Every row gives one point. Each copy is the shape, with its points in the same order, stretched, turned, moved and blurred by noise. Say if it was mirrored as well.
In the rows, 128 means zero.

Shape:
[[126 184]
 [131 126]
 [ 74 138]
 [170  92]
 [134 176]]
Copy 1, 5 rows:
[[ 93 119]
 [137 117]
 [128 206]
 [154  71]
 [100 106]]
Copy 1 is: mirrored
Copy 2:
[[ 88 115]
 [123 131]
 [ 90 154]
 [157 129]
 [ 95 109]]
Copy 2 is: mirrored
Copy 3:
[[163  88]
 [136 123]
 [ 69  89]
 [168 163]
 [166  96]]
Copy 3 is: mirrored

Shape, 6 rows:
[[109 174 104]
 [ 93 185 159]
 [141 122 140]
 [149 108 112]
 [155 143 142]
 [193 112  83]]
Copy 1:
[[120 184 158]
 [177 199 143]
 [123 130 129]
 [ 91 110 137]
 [121 161 120]
 [ 45 122 125]]
Copy 1 is: only turned
Copy 2, 6 rows:
[[151 161  62]
 [149  87  40]
 [111 115 139]
 [118 149 155]
 [ 87 112 134]
 [ 85 203 180]]
Copy 2 is: only turned
Copy 3, 6 rows:
[[ 88 117 153]
 [ 80 156 182]
 [124 143 115]
 [134 110 105]
 [ 98 141 123]
 [127  76  72]]
Copy 3 is: only turned
Copy 4, 6 rows:
[[127 105 114]
 [142 114  73]
 [153 141 142]
 [145 141 158]
 [168 126 129]
 [152 117 186]]
Copy 4 is: only turned

Shape:
[[162 134 166]
 [125  79 106]
 [106  99  95]
 [110 115  99]
 [111  83 112]
 [103 122 111]
 [156 137 149]
 [ 91  84 115]
 [ 98 104 115]]
Copy 1:
[[160 173 172]
 [135  87  88]
 [116  89  79]
 [113 107  93]
 [124  81  91]
 [108 111 102]
 [152 171 156]
 [109  67  92]
 [111  92 100]]
Copy 1 is: only turned
Copy 2:
[[141 134  77]
 [206 138 145]
 [171 139 173]
 [149 136 170]
 [192 145 165]
 [141 144 173]
 [136 120  87]
 [189 165 187]
 [165 151 182]]
Copy 2 is: only turned

Shape:
[[ 92  89 116 149]
 [138  74 116 141]
 [ 95 105 122 144]
 [169 152 107 160]
 [ 96 112  94 104]
 [185 221 101 137]
 [134 111 181 124]
 [135  96 140 130]]
Copy 1 (8 x 4):
[[ 95 114 133  52]
 [ 71 110 117 103]
 [111 121 131  64]
 [136  73 129 148]
 [109 124  95  62]
 [202  71 115 187]
 [130 177 117 149]
 [102 138 117 120]]
Copy 1 is: mirrored
Copy 2, 8 rows:
[[ 76 155 127 112]
 [103 155 155  96]
 [ 75 147 124 131]
 [130 119 179 152]
 [111  96 100  99]
 [192  65 166 191]
 [133 192 123 166]
 [118 160 136 121]]
Copy 2 is: only turned
Copy 3, 8 rows:
[[163 114  90 152]
 [165 156  96 155]
 [171 116 111 140]
 [137 141 160 168]
 [121 130  87 148]
 [ 85 119 203 158]
 [167 140 134  90]
 [159 147 113 135]]
Copy 3 is: only turned
Copy 4, 8 rows:
[[154 164  88 115]
 [130 174 141 119]
 [145 153  97 115]
 [ 87 126 126  65]
 [193 121 107 134]
 [ 85  66 116  59]
 [ 95 173 139 169]
 [123 165 142 143]]
Copy 4 is: only turned
